Each row of a before or after table is a point. The points were changed in one or more steps. Then noise was added and the rows were shuffled. The steps act on columns, c1 being the first. Write out the steps. A step turns or swaps two columns, mirrors them in a line or flattens them onto one, adds a multiple of one to another, or multiplies or shifts one. Angles are multiples of 10 degrees, from the lower column toward the higher: turns from -170 to 170, lines from 10 to 170 but not 90. Use the fewest steps. Two steps may share a column if one is a turn and the other turns, adds or multiplies; they go together, in the order done. Otherwise the lowest column goes first.

Before (14 x 3):
[[  8   6 -26]
 [-33   4 -10]
 [ -8  12  38]
 [ -7 -26  20]
 [-11 -23 -14]
 [ 18 -10  -1]
 [-14 -21  60]
 [-16  -4  25]
 [-23  -6  16]
 [-24   2  25]
 [-50  -5  19]
 [ 14  42  52]
 [-12  27 -34]
 [-16 -18  35]]
After, 14 rows:
[[-12  28  -1]
 [-35   4  -1]
 [-12 -22  -1]
 [ -9  12   0]
 [-24  -7   0]
 [-51  -5   1]
 [-24   2   1]
 [  8   6  -1]
 [-14 -22  -1]
 [-17  -5   0]
 [-16 -20  -1]
 [ 18 -11   0]
 [ 15  43  -1]
 [ -7 -26   2]]
Steps: multiply c3 by 0

Before:
[[ -5 -27 -32   2  -2   5 -23 -11]
 [ 31   3  46   7  11  11  -5   3]
 [ 32 -15 -31 -26 -51   5 -36  15]
 [ 25  -6  34  19   1  17  27  16]
 [-13   3 -20  21 -25  -6   6  -2]
 [ -7  14 -44   3   8   3 -21   5]
 [ -7   5 -10   7  16 -30  -5 -15]
 [  2 -15 -16 -43 -39  17 -12  18]
 [ 51  -7  32   5  30  -2  29   6]
 [ -5  14 -27   9  -4   6   4 -35]]
After (10 x 8):
[[-24   3   7  21 -25  -6   6  -2]
 [-21  14  18   9  -4   6   4 -35]
 [-24 -27  21   2  -2   5 -23 -11]
 [-35  13  30   3   7   3 -21   5]
 [ -8 -15  13 -43 -40  17 -12  18]
 [-12   5   4   7  16 -30  -5 -15]
 [ 53   3 -15   6  11  11  -5   3]
 [  5 -15  43 -26 -52   5 -36  15]
 [ 40  -5 -10  19   1  17  27  16]
 [ 60  -7   8   4  30  -2  28   6]]
Steps: mirror c1 and c3 in the line at 20 degrees

Before:
[[  8 -12 -37  -1  11  -1  35  33  20 -22   8 -14]
 [ 16  33 -24  18 -19  11  41 -25  17  24  38 -35]
 [-60 -15  12  19   3  28  -5   1  -6 -10  12  21]
 [-15  -2   0  39 -31   7 -13 -36  33 -27   4   7]
 [-21 -15  18  20  19   4  -3  17 -25  42 -19  16]
 [-29   3   8  33 -33   3  25 -17  12 -16  -4  28]
 [ 12 -16 -17  22  30  33  25  31  15  -1 -10  14]
 [-29 -36   1  29  -9  14  -3 -16 -19  19   0  39]
 [ 16 -17 -17  -8  50   9  44  11  30  -3   2  -7]]
After:
[[ -7 -14 -17  26  31  33  12  31  15  -1  23  14]
 [ 17 -13 -17   5  49   9  34   9  31  -4  27  -7]
 [  0  23 -24  26 -20  11  56 -26  17  25  -2 -35]
 [-28 -36  16   2  19   5 -16  17 -25  42  11  15]
 [  8  -1 -37   4  12  -1  31  33  20 -23  15 -17]
 [-40 -46   1   3  -8  15  -3 -16 -20  21  -2  39]
 [-45  11   7   5 -34   3  17 -17  12 -15  17  28]
 [-38  11   0  20 -30   7  -7 -36  34 -27 -12  10]
 [-58 -11  11 -24   3  27   6   0  -6 -10 -13  22]]
Steps: turn c1 and c4 by 40 degrees; add -0.5 times c10 to c2; mirror c7 and c11 in the line at 20 degrees

Before:
[[ 23 -10 -29   6 -12 -27  45   4 -23  11 -12 -30   9  43  20  31 -11  -3
    9 -17]
 [-12  -8   1 -26   7  10 -24   5 -10  -2  41 -11 -11 -42  23 -40  11 -13
  -11  -5]
 [-21  23  13   3 -16  -1  -7 -24 -16  25 -19 -32  -6  29   2 -10   4 -26
   -6 -27]
 [ 44  -6  -9  -9 -38  -8  60  14  -7  27 -20  -8   6   6   9  42   3  31
   -1 -43]
 [  6 -19  19   5  25  46 -14 -20   7 -10  12  -5  11 -27  16 -52   9 -21
   14   1]
 [ 56 -16 -21 -20 -36  10  44  12 -18  36   7 -27  31  22   4   0 -15  19
  -14 -16]
 [  2  -7  24  -3  11   9 -21  17  -8  14  19 -12 -31 -22  -9 -36  -8 -15
   11  26]
 [ -8  -2   6 -30  11  41  -4 -16  -5   3  29  19 -17 -22  -4 -35   2 -54
   18   5]
 [ -3 -20  19 -10  -3   7   7 -12 -32   1  -5 -10   8 -33  -2 -23 -14 -35
  -16   1]
 [ -9  16  32 -34  -7 -29   6 -10 -15 -21 -34 -46   5  48 -15  -7  25 -30
  -10 -17]]
After:
[[ 57  -3  31 -21 -36  10  44  12 -11  35   6 -28 -30  23   6   1 -15  19
  -14 -16]
 [  2  -3 -16  31  12   9 -22  19 -21  14  18 -13   8 -22  -9 -36  -9 -16
   11  28]
 [  6  17 -11 -13  24  46 -14 -20 -18 -11  12  -6   1 -26  14 -52   9 -21
   13   1]
 [-21 -27 -15   5 -16   0  -8 -24  -1  25 -19 -32   3  29   2 -10   3 -25
   -6 -26]
 [ 43  -2  11  -3 -38  -8  59  13  -4  28 -20  -8 -11   6   9  42   3  31
   -2 -43]
 [ -8  -4  -4  25  11  41  -3 -16  -7   4  29  19 -23 -21  -4 -34   2 -54
   20   6]
 [ -9 -22 -29   5  -7 -29   6 -10 -13 -22 -34 -46 -35  48 -16  -7  25 -30
  -11 -17]
 [ -3 -13   3  -5  -4   6   7 -12 -41   1  -5 -10 -12 -32  -3 -22 -13 -34
  -16   2]
 [ 21 -12  36 -10 -12 -26  44   3  -5  11 -10 -30   3  43  20  31 -12  -4
   10 -16]
 [-11  -2   5  19   6  10 -24   4 -11  -2  42 -11 -21 -42  23 -41  10 -13
  -12  -6]]
Steps: turn c2 and c9 by -130 degrees; turn c3 and c9 by -150 degrees; turn c4 and c13 by 110 degrees

Before, 13 rows:
[[-38 -15 -31  44  57  37 -33  -9  17 -14   9  34   2   3 -33  11  36  27
   21 -29  24 -24   9  44 -11  43 -13   2 -16  29 -12  32   1  13  17 -16
   12  21 -12 -43  -7 -19 -20 -32 -40  36  31  23]
 [-30 -13  19  17 -19  29 -16  -2 -24  31 -30  32 -14  -1  -4 -28  28 -18
  -34  19 -40 -24 -14  33   4  -3  48 -34  27  15  35  43   8  10  -3  -3
  -34  14  52 -15  -1  -5 -15  16  -1  33 -40 -21]
 [-31 -26  20   8  31 -13 -37 -47 -29  -2  38 -10  11  30   2 -11  -9  30
  -13 -10 -32  38  32  24 -21  -5 -32  36  17  43 -13 -36   3 -28   3  17
   29 -38 -24  13 -21  11 -10 -29  24  -8 -28 -26]
 [-43  23  -8   8  33  21 -17  -4  27  -5  26  -4   2 -23  36 -19 -15  42
  -14 -25 -30  33  45 -34 -29  27  41  22 -41   4  -5  -4 -14 -18   9  12
    4 -38 -17  33  16   2  22  -3  28 -22 -10 -44]
 [  2   2 -34  36 -14 -29  -4   2 -23  34   5   5 -27  30 -15  16  22  45
   -1   3  17 -26  -2  32   9  16  46   0   0   8 -31   6 -40 -10 -34  23
   -2  18  32  12  -8 -29 -11  25 -12   1   9  -1]
 [-29 -12 -24 -15  24  45  17 -21 -19 -11 -11  19 -35 -10  19   9   5 -13
   -1  39 -16   3 -24  37  11  16 -16  39  35   3 -16 -19  31  10  23 -34
   22  13  22 -36  60  44 -47  17  30  35  22  24]
 [ -7  23  34  20  14  39  14  35 -23 -16  51  30  18 -34  18   5 -19   7
    9  30 -14  22  41 -26 -38  22   7  42  24 -24 -29  14 -31 -42 -18   8
  -11  17  28  26  33 -17 -19 -27  23  38 -43 -45]
 [ 10   8   2 -16   6  21 -28 -46   0  33 -16 -24 -23  27  39  12  13   2
  -55 -19 -24  39 -26 -34   4  25   4  11  35  13  19   7  25  24  -8 -32
   15 -20  10 -17   5 -31  -7 -25 -33  -8 -37 -25]
 [-45 -11  -3 -10  57  -4 -10  19  19 -14  29  30  26 -11 -17  13  17 -11
  -41 -14  25   6 -19   2   5   5  19 -26 -34 -23 -13  43  34   4 -11  36
  -49  34  51  16  34 -26  22 -21 -25  50  -1  17]
 [ 12  12 -33  32 -14   6 -13   2 -10 -11 -20  16  -8 -21  16  -4   1  45
   10 -26 -25  52  -8  23   9  43  14  -9  18  14  17  21 -21 -31 -20 -23
    0  32  17 -29  44  16 -17   9  -1  45 -28  23]
 [-21  28 -37  -4  39 -20   8   6   1  21 -22   6 -12 -13  15 -32  14  35
   -8  30  -7   3  17 -27 -50   1  26   5 -22  38   8 -31   9  18 -19  29
  -29  14   2   6 -15  -9  -8  14  -8 -15  27  18]
 [-13  -1  30 -34 -15 -24  34 -25 -47  51  30 -12  34  31  31 -25  15   2
   16  26  16 -18  -9  42 -47  21 -17 -31 -31  25 -26 -17 -30 -26 -19  11
    6 -32 -26 -19  31  37 -43  -2  17  29 -36  13]
 [-47  28 -15  36 -10 -18 -43  12 -18  -8  -7  13 -22 -18  36 -19  27 -21
  -55 -25  -3  34 -35 -13  -1  11   8 -29 -40  30 -28  17 -22 -15   1  -1
   -8  -7   0 -18   6   9   8  46   9  11  -1 -34]]
After:
[[ 53  28 -13  36  -9 -18 -44  13 -19  -6   0  13 -21 -20  37 -22  28 -21
  -55 -27  -4  22 -37 -12  -1  11   9 -31 -39  30 -27  18 -22 -15   2  30
   -9  -7   0 -18   7   8   9 -38  10  11  -2 -32]
 [-24   1 -34  36 -15 -30  -1   3 -24  35   7   4 -27  32 -15  16  22  46
   -1   4  14  11  -3  33   8  17  49   0   1   7 -32   4 -40 -12 -33  -1
   -2  17  31  14  -8 -27 -11 -35 -12   0   9   0]
 [ 27 -10  -3 -11  54  -4  -9  18  18 -14  44  31  24 -13 -16  11  17 -13
  -40 -15  24  37 -18   5   6   6  21 -26 -34 -23 -13  29  35   3 -11 -42
  -47  33  49  17  37 -25  24  -8 -25  52  -2  17]
 [ 16 -13 -21 -16  23  45  17 -21 -18 -11 -19  21 -36  -9  20   8   5 -12
   -3  37 -17  24 -23  39  11  15 -17  38  33   1 -14 -14  32  12  23  38
   21  14  23 -36  59  44 -47  10  31  34  23  25]
 [ -1 -14 -30  45  58  38 -32 -12  20 -14  19  33   1   2 -32  12  36  27
   19 -29  24  45   7  43 -12  43 -13  -1 -15  27 -11  28   2  14  19  -9
   12  22 -12 -42 -10 -19 -20  34 -39  37  30  23]
 [ 48 -29  20   9  31 -12 -38 -45 -30  -2  24 -12  12  30   0 -11  -9  29
  -13 -13 -31   8  31  24 -21  -3 -33  35  19  42 -13 -46   2 -27   3 -32
   32 -38 -22  14 -21  12 -10   9  25  -8 -27 -26]
 [ 13  28 -34  -6  39 -22   8   6   2  18 -31   8 -10 -14  16 -30  14  34
   -7  28  -6  16  16 -29 -49   1  25   5 -20  40   7 -23   9  19 -20 -13
  -28  16   2   7 -14  -8  -9 -31  -9 -15  27  19]
 [ 22  23  33  20  14  41  13  35 -24 -15  53  32  19 -35  16   4 -20   9
    9  27 -12  -4  41 -26 -39  24   5  42  23 -25 -30  -5 -33 -40 -17 -25
  -13  18  27  28  30 -19 -17  17  23  36 -42 -44]
 [ 39  13 -33  31 -13   5 -14   3 -10  -9 -13  16  -9 -20  15  -3   1  46
   10 -27 -23 -37  -7  22   8  46  14 -10  20  14  15  29 -20 -32 -22  23
   -1  31  17 -31  43  17 -15   6  -3  44 -28  23]
 [ 30   9   4 -17   7  20 -29 -45  -2  34 -12 -23 -22  26  39  13  14   3
  -56 -20 -24 -29 -26 -32   4  25   5  12  37  13  17  15  23  21 -10   7
   14 -19   9 -17   5 -31  -8  39 -30  -9 -37 -25]
 [ -9  -2  28 -32 -14 -22  34 -23 -49  52  22 -13  35  32  29 -25  15   3
   16  27  18  20 -10  43 -47  21 -18 -31 -30  26 -26 -25 -30 -25 -20 -10
    6 -34 -25 -18  32  36 -43  -5  17  29 -35  12]
 [ 51  24  -7   8  32  20 -16  -3  28  -3  23  -5   2 -26  35 -20 -15  42
  -16 -24 -31  21  42 -34 -30  28  41  22 -42   3  -7 -12 -13 -19   9 -12
    3 -38 -17  33  15   1  23  -5  29 -25 -11 -44]
 [ -7 -13  19  18 -20  30 -16  -2 -25  31 -15  31 -15   0  -2 -28  28 -18
  -34  19 -39  38 -14  33   3  -5  50 -35  28  16  38  49   8   8  -4  12
  -35  15  52 -18   0  -7 -16  -9  -1  32 -39 -22]]
Steps: turn c1 and c22 by -120 degrees; turn c11 and c32 by -20 degrees; turn c36 and c44 by -140 degrees

Before (14 x 64):
[[  2   3 -18 -43   2  12 -46   0  19  36  -3  15  -2   7 -24  39 -19 -18
   25   1 -30   4  12  26  14  -1 -43 -17 -32  -2   6 -29   0 -18  26  10
  -26  23  18  -5   4 -23 -33  15  -4  14  23  12 -11 -22  13   7  -6 -22
    2   5  -4 -18   8  17 -37  -1  -9   7]
 [ 19  -6 -32 -25  -8 -35   1  -1  -4  47  -1  22   0  18  -1  44   9  11
   15 -12 -22  15  -2  29  -8   1 -47 -14 -20   3   1  11   0  18   4 -11
    0  21  30 -10   8 -36 -20  25  -6  -8   6   9  13  13   7   6 -10 -27
    9  -1  -3   3  12  17 -28 -21 -13  17]
 [-11  25   7   2  -7   5   0 -20 -33  -7  16   2 -24 -10   6  -6   0   5
   19   0  13  13  27   4  45  -6   1  19   8  25  18  25   9  14 -11 -32
    9 -16  39  22  28   3  26  -7  28  17  22   3   3  37   1  19  16 -30
   -2  24   3  24  -1  22   5 -24   3   0]
 [ -2   2 -58 -24  -1   3 -24 -10  24  23  -7  17   9  12  -6  33  -3   6
   40 -15  -5   1 -10  23  21  24 -24 -24 -35 -19  22 -41  -2  -3  21   1
  -12   8  13 -23   0  -9  15  20  -3 -10  -6   4  22 -18   4   2 -17 -27
  -17  -9  -9 -22  33   3 -33 -14   8  -9]
 [  2   4   3 -17  -5 -14 -26 -18  -8   9  13   6   1  -1  -7  25   0 -24
    7  -1 -32  17 -34  23  28 -18 -20  -4 -17  -8  19  -8  22   9   1  -2
    7  16  19 -10  21 -14   7   4  -9  12  26  29  31  -1  15  26   1 -39
   -4 -17  20  27  22  20 -17 -30 -26   0]
 [-22 -18 -46   8  37   3   3 -11 -12  -1 -15  13  13 -35 -31 -29 -22  19
  -22  10  27 -11   6 -10  -1  -6  27  40  25 -20  12   9 -29 -14   0   9
   -3 -16 -16  14 -17   2  14  21 -16  -3 -16  16 -21 -43 -26   8 -11  17
   15  13 -26  26 -19 -19  -1   7   9 -13]
 [-11  25  -2 -35 -28 -22   6 -38  -7   8  20  11 -23 -18   9 -26   5 -13
   21 -26 -13  15 -33   8  20 -13 -17   0  -5  22  36   2   5  21  -9  -8
   19 -12  24  22  37 -22 -10 -27  11  -5  32 -10   0  19  11  12  25 -22
    4  17  23  38 -11  25  -3 -23   4  -6]
 [ -5  -7 -41  -4   8  -6 -11   6  -8  13 -17  17   8 -29   2  15  -5  -3
   -9   6   5 -21  24  21  -3   1   6  19   2 -32  10 -32 -27  -5  -7  10
  -33  13  14 -23 -11   6  37  34 -22   8  27 -11   0 -32 -18  -7 -43  -1
    2  -1 -19 -15  -7 -37   3  24  10 -34]
 [  2 -11 -31 -60   0  11 -21 -11   7  33 -15  14  -6  16 -17  42 -10  -6
    7 -19 -19  -6  18   9  -1  -7 -15 -26  -6  -1  28  -5  -7 -14   5  14
    5   6   4 -18   2 -24  12  18 -13   3  22  24   2   2  13  12  -3  -3
  -18 -27  -8  -5   8 -10 -11  -4 -11   7]
 [  5  -8 -31   1  24   7 -24  -4   3  35  -5  26  33 -14 -25 -10 -21  -9
   -8  13  12 -13  42  12 -19  31  21  -1   5 -40  -6 -17 -24   9   9  13
  -20  -6   2  21  -7   7  40  13 -38  13 -12   6 -10 -17 -10 -16 -39   0
   -9 -17 -14 -17  -4 -27 -18  18  24 -26]
 [  3  21 -13   3 -40 -26  -7 -22 -19  -4  11  10 -12 -26   2  11  27 -21
   16  -8  21  16 -13  -3  39 -20 -21   2  -8  31  28  27  19  30  -7  -2
   24 -32  21  11  24 -28  -3  -1  11  11   9  12 -30   4   7  15  -3 -11
   -3  10  17  14  -9  11 -11 -55   6  -6]
 [-15 -16 -29  14  35   3   2 -14  17   5 -29  33 -11 -33 -29 -11 -15  26
  -30  30  37 -18  22  13 -15   8  11  18  10 -25  13  11 -36  12 -20  23
  -26 -36 -13  12   3  27  13  15 -13  34  -9   0  -2  -9 -10  16 -35  30
    5   5 -27   6 -15 -17  10  11  16 -44]
 [-28 -16 -11 -32   8  19   9  21 -36 -26 -54   6 -11  -9 -24   2 -14   4
  -35  12  10 -26 -24 -25 -21 -13  17  32  -3   0  -5  15 -25  18 -25  -8
   17 -29 -10  41  21  21 -27  -7 -36  27 -35   2 -37 -17  17  25  22   7
   -6  32 -31  33 -35  -4  25  -4  12   2]
 [-26 -27   1  -3  27  28  22  -1 -50 -15 -26  15 -13  -7  -8   3 -21  37
  -19  29   7 -37 -14 -19 -18 -16 -14  25  21  11 -13  13   2  24 -39  18
   21 -29  -4  35  25  19 -22  16 -21  -3 -14  -4 -40 -28  12  15   8  39
   -3  -3 -20  47 -35   5  12  -6  39  -3]]
After, 14 rows:
[[ 15  -5 -33 -28   6 -36   0   7  -5  47  -2   9  -1   0   0  45   9  10
   14 -12 -23  15  -1  28  -9   0 -46 -14 -21   4   1  10   0  17   3  12
    1  28  31  -7  10 -37 -23  23  -5 -10   8  11  15  13   6   6 -10 -27
    9   0  -5   4  11  17 -27 -21 -13  16]
 [-26 -26   0  -2 -25  28  23 -21 -48 -15 -26   5 -11  17  -7   1 -21  34
  -20  29   6 -38 -13 -19 -18 -15 -15  24  19  12 -14  12   2  25 -40 -31
   24 -29  -7  28  25  17 -20  17 -19  -4 -15  -6 -40 -28  12  15   7  41
   -3  -3 -21  45 -32   7  14  -7  39  -4]
 [ -4  -1 -57 -24  -3   4 -24  22  24  22  -5   9  10   4  -7  33   0   5
   40 -15  -6   1 -10  22  20  24 -24 -25 -35 -19  23 -41  -1  -5  19   2
  -13  14  14 -11   1  -8  17  19  -1  -8  -7   5  22 -20   5   4 -19 -25
  -19  -9  -6 -20  33   4 -35 -14   6  -9]
 [-13  24   6   3 -29   5  -2   1 -33  -8  13   3 -23   4   4  -5   2   7
   20  -3  12  11  28   1  42  -4   0  20  11  24  16  24  10  14 -13  17
   11 -17  38  30  27   4  28  -7  29  15  21   2   2  37   0  17  15 -30
   -4  24   3  24   2  22   4 -24   3  -1]
 [  2   2 -17 -44 -19  11 -46   3  19  36  -4   6  -2 -16 -28  39 -20 -17
   26   1 -30   5  10  26  17   0 -43 -17 -32   1   6 -28   2 -18  28  -5
  -26  22  17  -5   6 -25 -34  15  -5  16  25  10 -10 -21  14   7  -5 -22
    1   6  -7 -17   8  16 -37   2  -8   6]
 [ -6  -3 -40  -7  -2  -5  -9  11  -8  13 -17   4  10 -39   1  18  -6  -3
  -11   4   5 -20  24  21  -4   1   4  18   5 -31   8 -34 -27  -4  -7 -12
  -33  -8  15 -21 -10   7  37  33 -20   9  27 -11   1 -30 -17  -5 -39  -2
    3  -1 -19 -16  -7 -39   3  25  11 -34]
 [-22 -18 -48   7 -36   2   1   0 -12   0 -16   7  13 -22 -32 -29 -24  20
  -24   9  26 -12   6  -9  -2  -7  27  40  25 -21  14  10 -28 -14  -2 -38
   -1 -38 -17  17 -17   4  13  22 -16  -2 -16  13 -18 -43 -26   6 -10  16
   16  15 -25  29 -18 -20   0   6   8 -13]
 [  4  -9 -29 -63  -1  12 -19  21   6  35 -15   5  -6  11 -17  44  -9  -5
    8 -18 -19  -3  19   9  -3  -7 -15 -27  -3   0  28  -4  -9 -15   5  -1
    4  15   2  -6   0 -21  12  18 -16   3  20  23   2   2  13  12  -4  -3
  -19 -25  -6  -3   9 -12 -12  -4 -11   8]
 [ -9  29  -2 -37  10 -21   6  14  -7   5  20   5 -21  -9   8 -27   7 -10
   19 -26 -12  14 -31  10  18 -12 -16   2  -6  23  35   1   4  20  -8  28
   19 -20  24  41  35 -22 -10 -28  11  -6  32  -9   2  19  14  12  22 -21
    5  19  24  42 -11  24  -4 -22   4  -8]
 [-17 -17 -28  13 -14   4   0   3  17   4 -29  13 -11  -1 -30 -13 -14  27
  -30  31  36 -18  23  13 -14   7  11  17  10 -24  14  10 -35  11 -20 -41
  -26 -48 -15  17   6  26  12  16 -13  36  -9  -1  -3 -10 -11  18 -35  30
    4   8 -26   5 -15 -15  11  10  18 -43]
 [  4  21 -15   3  54 -26  -8  11 -19  -4  10   5 -10   1  -1  11  25 -21
   16  -8  21  17 -13  -4  40 -20 -21   1  -7  32  29  27  20  30  -5  37
   23 -41  21  23  25 -29  -2  -2   9  10   8  12 -30   3   8  14  -4  -8
   -2  12  14  15  -9  10 -11 -56   7  -7]
 [  5  -7 -34   2 -29   7 -23  -9   4  36  -3  12  34 -11 -25 -10 -22  -8
   -6  12  13 -13  43  11 -21  32  19  -2   7 -40  -6 -14 -23   8   9 -25
  -20 -14   4  19  -8   8  37  14 -39  12 -12   7 -11 -13  -9 -18 -38   0
  -10 -17 -14 -15  -2 -26 -19  15  23 -26]
 [  2   5   4 -18  -2 -16 -23  21 -11  10  14   3   0 -15  -7  26  -2 -24
    8  -1 -31  16 -32  22  31 -18 -21  -3 -17  -9  19  -8  22   9   0   6
    5  13  22   3  21 -12   8   0  -7  11  24  30  33  -1  15  28   0 -40
   -3 -17  21  30  23  21 -17 -29 -27   2]
 [-29 -16 -11 -34 -31  19   7 -40 -38 -25 -54   3 -11  14 -23   5 -14   5
  -35  12   9 -25 -26 -26 -21 -12  17  32  -4  -3  -4  15 -26  18 -25  -5
   17 -27 -12  19  21  20 -29  -9 -32  26 -34   4 -34 -19  20  25  23   6
   -4  33 -32  35 -36  -3  26  -4  10   0]]
Steps: turn c5 and c36 by -110 degrees; add 1.5 times c17 to c5; mirror c8 and c40 in the line at 110 degrees; multiply c12 by 0.4; turn c14 and c38 by 40 degrees; multiply c14 by 1.3
